Each point is reached from the start by the listed moves, each made 0, 1 or 2 times, or once backwards (-1), plus a little noise. Say if it took an odd or an even number of moves. Then give how often each move was made.
(in the rows, 128 means zero)

Moves:
(1): [150  92 130]
(2): [146 143 101]
Start: [ 86 166 129]
Points:
[ 85 166 128] => even (0, 0)
[103 180 104] => odd (0, 1)
[ 90 117 157] => even (1, -1)
[ 67 150 155] => odd (0, -1)

Moves:
(1): [156 136 125 138 113 131 123 129 122 127 132 120 139 106]
(2): [133 150 120 120 145 136 121 125 140 127 121 132 112 122]
(3): [132 139 155 115 123 132 128 126 122 129 120 120 114 122]
(4): [125 134 144 155 138 127 114 136 130 119 128 112 132 160]
(5): [136 108 135 117 151 136 115 133 129 107 122 139 132 118]
(6): [125 126 117 125 129 157 123 122 121 131 113 129 120 131]
(7): [135 132 130 125 133 125 146 126 127 124 123 141 140 131]
(8): [130 124 144 129 132 139 149 169 130 144 130 141 126 124]
(9): [141 116 126 135 119 137 129 108 162 125 131 128 123 132]
(10): [137 125 125 137 139 115 126 114 119 145 121 115 127 132]
(11): [137 117 131 132 144 137 123 118 111 118 161 137 117 123]
Start: [126 119 135 134 119 113 121 134 129 135 116 138 132 120]
Points:
[149 146  39 126 103 151 107  30 213 140 107 150  91 106] => odd (0, 2, -1, -1, -1, 1, 0, -1, 2, 0, 0)
[249 121 137 183 150 102  93  45 176  81 149 129 161 107] => odd (2, 1, 0, 1, 1, -1, 2, -1, 2, 1, 1)
[114 198  96 193 147 136  45  66 140 175  31  45  90 203] => even (0, 2, 0, 2, -1, 2, -1, -1, 0, 2, -1)
[121  58 147 120 163 161  86 119 138  81 189 173  88 121] => odd (-1, 0, 0, 0, 1, 0, -1, 0, 1, -1, 2)

Moves:
(1): [154 135 130 118 107 121 133 139 148 128 128 130 116 136 125 120 130 130
 119 128 124 134 142 125 133 150 130]
(2): [123 153 129 131 140 115 136 128 135 127 129 114 135 124 128 118 138 119
 122 125 131 131 137 116 132 125 126]
(3): [130 119 148 130 128 124 128 132 130 132 133 118 128 126 122 127 131 121
 131 129 125 144 128 133 127 143 135]
(4): [135 130 132 160 120 115 112 130 114 130 143 133 124 129 135 130 112 113
 136 122 133 132 129 130 131 136 147]
(5): [143 122 131 127 147 136 125 130 124 131 128 127 120 128 141 139 114 145
 137 134 152 135 135 131 131 121 124]
(6): [128 130 129 129 127 153 126 123 125 134 126 128 117 129 122 130 135 129
 128 124 131 133 131 134 125 130 132]
(7): [131 132 125 132 132 129 146 125 128 134 126 122 136 127 126 124 112 126
 129 132 129 122 123 129 124 130 127]
(8): [127 128 118 125 132 122 129 145 128 138 142 130 131 128 124 131 132 131
 117 127 136 122 127 133 122 129 138]
(9): [121 124 135 135 124 129 129 135 145 130 131 130 120 121 134 124 127 134
 131 117 129 137 128 130 141 130 125]
(10): [139 126 124 120 122 128 129 122 134 141 105 122 130 131 123 122 126 119
 121 129 128 135 111 139 138 129 129]
(11): [137 116 127 128 130 127 132 112 126 135 150 143 125 131 130 132 138 135
 133 141 127 117 132 127 143 127 135]
(12): [124 124 128 123 137 136 113 131 137 131 118 152 138 123 128 124 132 126
 121 129 131 124 135 136 124 146 127]
(13): [130 125 123 123 119 126 123 125 138 121 131 120 154 119 125 130 127 138
 138 125 123 139 147 136 119 125 120]
(14): [114 144 137 126 126 133 127 129 137 125 117 130 138 149 132 130 128 135
 137 136 122 120 121 138 137 135 136]
(15): [123 132 125 131 125 134 127 132 129 134 125 134 126 123 150 130 129 133
 123 137 136 125 123 123 128 136 132]
(16): [130 129 127 126 122 137 127 127 137 136 118 136 125 133 123 157 135 113
 134 136 127 116 115 108 130 123 125]
(17): [134 131 119 148 121 130 138 124 111 145 101 130 124 142 125 122 153 124
 127 125 127 132 115 125 121 132 117]
(18): [122 131 133 120 117 132 120 127 127 137 121 132 123 131 114 133 121 148
 113 114 132 129 122 124 136 131 125]
(19): [131 126 135 133 114 118 119 127 133 129 126 141 117 122 133 114 127 132
 152 136 127 122 119 125 120 114 138]
(20): [128 132 117 132 126 126 130 126 132 131 120 130 114 114 124 134 113 135
 124 153 121 146 143 130 130 123 121]
(21): [128 115 130 133 124 130 130 127 140 127 128 130 134 128 124 121 131 122
 119 136 153 123 135 124 123 115 118]
(22): [129 137 117 122 122 122 137 121 124 130 140 133 113 132 124 128 137 128
 138 131 130 143 123 125 131 135 128]
(23): [116 134 144 122 121 127 138 133 130 143 129 125 114 124 140 131 125 120
 131 128 130 123 146 126 126 120 111]
(24): [135 132 139 135 120 129 141 124 124 120 125 131 128 111 122 133 162 123
 133 121 144 115 133 153 130 134 130]
Start: [147 140 129 131 116 125 124 141 130 106 141 101 138 135 129 113 151 113
 141 114 128 123 132 125 156 138 160]
Points:
[225 129 101 116 121 226 151 101 113 242  27 196  50 137 125 112 160 187
  82 169 199  88 132 117 166 150 111] => even (1, 0, -1, -1, 2, 2, 2, 0, -1, 1, 2, 2, -1, -1, 1, 0, 2, 2, 1, 1, 0, -1, 1, 0)
[173 209  54 121  79 158 123 160 199 145  71 127 170 129  96  47 213 138
   8 110 156 165 190 145 162 239 151] => even (2, 2, -1, 0, -1, 2, 0, 1, 0, 1, 0, 2, 1, 0, 2, -1, 1, 1, -1, 1, 1, 0, -1, 0)
[247  88 108 126 117 192 123 145 141 134 150 166 100 171 136 158 189 140
 116 106 208  97 176  94 157 171 122] => even (2, -1, -1, 0, 2, 1, 0, 0, 0, -1, 1, 1, 0, -1, 0, 1, 1, 0, -1, -1, 1, 0, 0, 0)
[208 134 108 114  64 154 126 158 192 181  78 161   7  84 179  89  92 154
 190 146 196 197 122 154 167 135 133] => odd (1, -1, -1, 0, 2, 1, 1, 0, 2, 2, -1, 1, 0, -1, 1, 0, 0, 0, 2, 1, 0, 2, 1, 0)
[178 129 157  81 111 136  73 117 110 146 178 128  32 171 142 121  98 196
 187 103 157 138  67  92 212 104 212] => odd (0, 0, 0, 0, 2, 1, -1, 0, 0, 1, 1, -1, -1, 0, 0, 0, -1, 2, 2, -1, -1, 1, 0, -1)
[113 152 213 132  35 129 145 101 233 117 171  84 170 107 105  50 164 166
 201 102 129  97 189 205 204  90 181] => odd (0, 1, 0, 0, -1, 2, 1, 0, 2, 1, 2, -1, 2, 2, -1, -1, -1, 1, 2, 0, 1, -1, 1, 1)
